Each row of a before or after table is a point. One or more steps were done to the points. Then noise was added and the rows were shuffled. The steps act on how far a point lies along the listed directions, d1 being the first. Write out the steps. A step turns or swaps two directions, mirrors them in a line or flattens them onto one, adds a multiple of one to another, or multiplies one. Angles are multiples of 10 degrees, from the lower direction toward the higher: turns from -170 to 170, lines from 10 to 170 but not 90. Use the fewest steps. Two steps may share a direction if one is a turn and the other turns, adds or multiplies; they go together, in the order done. Otherwise the lowest direction goes first.
In the rows, 128 means zero.

Directions:
(1): [ 77 132]
(2): [124  77]
Before (12 x 2):
[[136  95]
 [120 122]
 [125 106]
 [100 146]
 [111  63]
 [ 60 136]
 [ 57 203]
 [ 81 111]
 [160  87]
 [133 133]
 [126  97]
 [134  74]]
After, 12 rows:
[[125 159]
 [115 160]
 [ 90 164]
 [158 116]
 [133 195]
 [123 122]
 [197 131]
 [172 153]
 [135 135]
 [114 179]
 [126 150]
 [211  66]]
Steps: turn d1 and d2 by -170 degrees

Directions:
(1): [137 138 137  92 158 202]
(2): [169 109  74 107  79 142]
(3): [156 115 179  70 117  96]
(4): [ 93 134 165 138  62 159]
(5): [180 194 143 154 118 128]
Before:
[[118 134 139 129 134 160]
 [119 135 153  96 136 169]
 [130 141 124 137 101 125]
 [125 107 136  96 146 104]
 [136 135 137 111 108 116]
 [142 132 138 140 129 127]
 [134 140 111 140 146 105]
 [124 133 123 132 130 133]
 [128 124 135 149 132 120]
 [130 136 151 130 115 124]]
After, 10 rows:
[[129 127 154 104  94 132]
 [139 138 119 112 158 151]
 [113 113 109 103 127 168]
 [115 137 142 177 106   7]
 [145 116 117 121 129 159]
 [151 125 122 113 137 124]
 [124 130 123 172 117  67]
 [136 110 124 126 136 130]
 [137 134 136  99 143 130]
 [123 129 120 136 129 123]]
Steps: multiply d1 by 2.5; turn d1 and d2 by -160 degrees; turn d4 and d5 by 130 degrees

Directions:
(1): [ 69 103 152 173 144 138 147 115 138 139  46]
(2): [ 81 202 158 158 103 106  74 105 119 117 144]
(3): [144  95 132 187 123  68 113 174  96 178 144]
(4): [132 121 136 144  55  89 184 104 186 119 142]
(5): [113  75 157  77 140  73  72 122 161 104 120]
(6): [ 48 104 114 119 131 157 135 155 153 158 192]
Before (11 x 11):
[[175 145  94 145 145 146 125 190  60 190 168]
 [146  92 175 128 135  69 116 127 158 105  61]
 [ 74 114 146 174 108  60 103 164 151 145 131]
 [108 164 115  99 161 178  66 113  79 118 176]
 [107  94 120 137 123 145 170 139 135 169 124]
 [141  53 132 120 131  86 148 105 150 121 109]
 [119 146 171 132  84  78 144 110 163 113 160]
 [169  90  99 126 160 205 203 144 126 164 130]
 [183 209  86  99 138 222 155 128 114 103 139]
 [164 118 131 202 111  74 160 132 111 162  78]
 [ 95  89  99 136 204 186 132 176 107 186 106]]
After, 11 rows:
[[175 102 118  69 188 168 104 134  95 122  54]
 [ 93 118 150 139 128  73  66 108 121 131 165]
 [150 153 156 187 112  93 156 148  92 159 148]
 [ 95  79 139 118 137 123 118 134 140 158 106]
 [ 63  91 128  64 184 173 113 117 168 119  93]
 [210 100 115  74 107 135 190 117 183  87  99]
 [140  97  97 107 170 115  97 185  93 174 191]
 [106 175 145 128 116 101  76 162 129 129 210]
 [ 77 158 114 193 160 139 111 172  91 169 121]
 [148 154 122 117 127 198 167  61 120  83  81]
 [138  35 154  72 156 112 111 120 182 117 103]]
Steps: swap d1 and d6; turn d2 and d5 by -90 degrees; turn d3 and d4 by -70 degrees

Directions:
(1): [180 108 167 139 111  93 108 105 150 107 164 109 116 137 131  39 153  55]
(2): [151 183  91 190 129 178 199 145 156 120 146  92 120 142 117 116  69  97]
(3): [ 96 172 125 152 152  72 167 125 171 197 115 149 102 131 105  74 173 172]
Before:
[[167 119 156 135 129 101 110 114 133 114 154 115 116 128 123  86 135  89]
 [128 121 151 122 129  90  93 122 136 155 114 148 119 117 121  81 158 136]
 [145 161 129 173 129  93 156 120 171 155 145 118  97 150 118  32 164 108]
 [135 124 120 121 128 128 125 117 135 123 147 115 136 131 141 128 136 115]
 [ 93 135 133 106 144 108 123 127 147 171 107 157 124  99 121 137 158 176]
 [143 132 149 135 132  79 117 109 167 154 131 130  98 132 125  65 180 126]
 [148 159 105 170 129 158 170 142 143 118 145  93 129 136 133 112  88  97]
 [119 139 153 127 143  60 123  99 162 181 116 151 104 110 109  64 188 157]
 [120 160 125 144 132 127 163 131 142 149 126 141 117 129 113 116 115 131]]
After:
[[ 82 145 144 123 150  23 127 112 168 215 104 174  94 131 114  48 236 198]
 [ 57 197 119 148 175  50 177 119 186 247  82 174  91 109  89  86 201 237]
 [123 100 148  96 139 101  82 120  99 132 121 145 131 110 128 156 147 155]
 [123 151 145 143 132  86 151 122 157 162 128 147 107 128 108  75 149 125]
 [ 79 154 130 119 160  65 131 117 167 205  91 164  95 120 116 106 199 212]
 [128 114 121 109 127 135 116 117 127 121 141 117 138 128 144 143 138 121]
 [ 88 157 119 130 147 102 129 141 138 191  88 162 119 114 112 122 144 192]
 [158  98 158 122 118  97  96 114 129 112 150 115 128 131 144  80 150  82]
 [ 97 190 109 161 155 120 185 136 182 192 112 139 109 109 104 105 138 171]]
Steps: turn d1 and d2 by -100 degrees; multiply d3 by 2

Directions:
(1): [148  58 144 108  43 185 114  83  34 129 144 133  89 183 118 122 120 153
 141 109 129  72  98  93 163 114 132 102 102 108 132 113]
(2): [105 139 190  38 154  84 104 108  93  83 134  56 134 156 117 107 174 118
 118 127 110 143  68 102 109 150  78 183 173 132 160 131]
(3): [189 178 147 123  77 142 151 148 108  66 133 167 143  81 148 163 173  66
 132 135 116  87 120 131 153 165  69  99 150 132  70 194]
(4): [147 126  58  93 209 103 168 144 105  87 170 115 122 145 139 103 113 103
 189  49 147 126 155  94 162 147 110 135  66  84  98 117]
(5): [128 128  69 107 122  99 101 135 119 161  77  76 110 125 122 171  83  51
 142 197 138 127  76  82 116 173 139  71 125 141  89  71]
Before:
[[142 142 132 126 122 136 147 129 120 109 130 134 122 113 123 134 146 119
  131 119 127 124 123 129 139 143 115 119 131 126 109 137]
 [123 126 140  94 153 125 123 121 100  99 130 117 131 153 129 105 150 130
  145  96 133 123 132 116 128 133 117 158 133 126 145 135]
 [132 110 104  83 153 118 115 118  98 107 154  92 117 160 126 115 123 130
  158 104 136 127 119 105 136 142 118 142 108 116 135 105]
 [134 118 120 116 116 126 108 118 121 147  93 107 117 126 125 152 113 101
  139 157 131 123 111 106 132 149 126 100 136 126 112 112]
 [121 110 101 148 120 138 125 119 130 160 106 129 113 127 112 134 103 134
  123 150 145 128 125 128 116 120 165 112 119 131 123  99]
 [148 126 129 120 118 131 134 126 110 108 143 150 130 129 135 124 134 126
  136 105 121 111 136 128 141 116 120 132 117 128 119 137]
 [119 113 120 130 129 117 122 118 123 150 119 108 120 138 121 133 111 124
  126 148 129 135 116 121 117 127 145 127 140 122 132 106]
 [155 117 155 153  67 171 133 118 117 127 130 166 116 121 131 132 140 143
  107 126 128 108 137 133 140 114 129 116 121 131 122 148]
 [113 120 118 104 150 113 110 127 130 140 120  87 113 135 120 128 108 124
  117 141 131 149 107  96 106 139 132 137 132 137 135 105]
 [133 113 120 135 109 127 108 128 138 159 107 119 115 129 121 146 113 124
  117 164 124 123 118 120 121 127 160 101 130 139 123 100]
 [135 124 124 118 103 132 125 126 121 136 106 115 116 132 126 143 117 105
  131 154 122 124  95 105 120 130 134 100 144 143 110 112]]
After, 11 rows:
[[129 145  89 123 153  99 111 140 157 155  78  97 127 104 130 164 100  73
  143 175 136 144 117 109 119 164 131  93 136 134  97 103]
 [158  93 100  97  87 153 119 115  64 123 131 108  90 149 124 144 102 101
  142 128 136  95  94  66 146 151 120  91 103 119  97 109]
 [117 201 137 183 192  96 150 175 249 134 114 159 167  57 142 128 147 131
   87 142 127 191 186 186  89 120 134 164 151 155 132 163]
 [147 119 123 131  72 150 120 114  99 136 100 133 111 119 115 154 124 103
  121 169 136 101  96 117 126 141 137  92 138 138 101 119]
 [152 123 104 134  97 128 113 136 131 150 102 124 114 117 126 163 111  94
  126 172 125 109 113 111 130 144 149  79 126 138  98 104]
 [105 157 123 136 182 102 141 141 175 133 120 114 136 105 119 123 136 134
  119 129 128 169 137 147 108 135 135 147 140 137 134 120]
 [128 156  83 133 156 100 135 156 170 146  93 110 130 104 133 153 101  78
  138 165 129 152 114 113 106 143 142  96 139 148  93 103]
 [117 169 139 128 180  87 132 148 180 116 130 135 158 101 137 119 144 129
  114 124 116 161 150 157 104 115 123 169 148 147 139 143]
 [143 154 119  80 156 101 120 137 120  84 144  95 137 124 134 133 148  96
  147 125 128 133 113 117 126 163  90 143 137 131 117 134]
 [129 143 130 104 171 119 138 136 118  90 136 132 140 136 135 106 154 125
  149  87 135 128 151 127 131 134 113 160 130 124 135 149]
 [150 111 111 127  95 136 131 118  92 133 122 122 113 134 127 149 114  98
  139 146 130 104 108 107 139 142 129  99 130 115 102 117]]
Steps: turn d1 and d3 by 140 degrees; multiply d1 by 3; swap d2 and d4; multiply d5 by 1.6
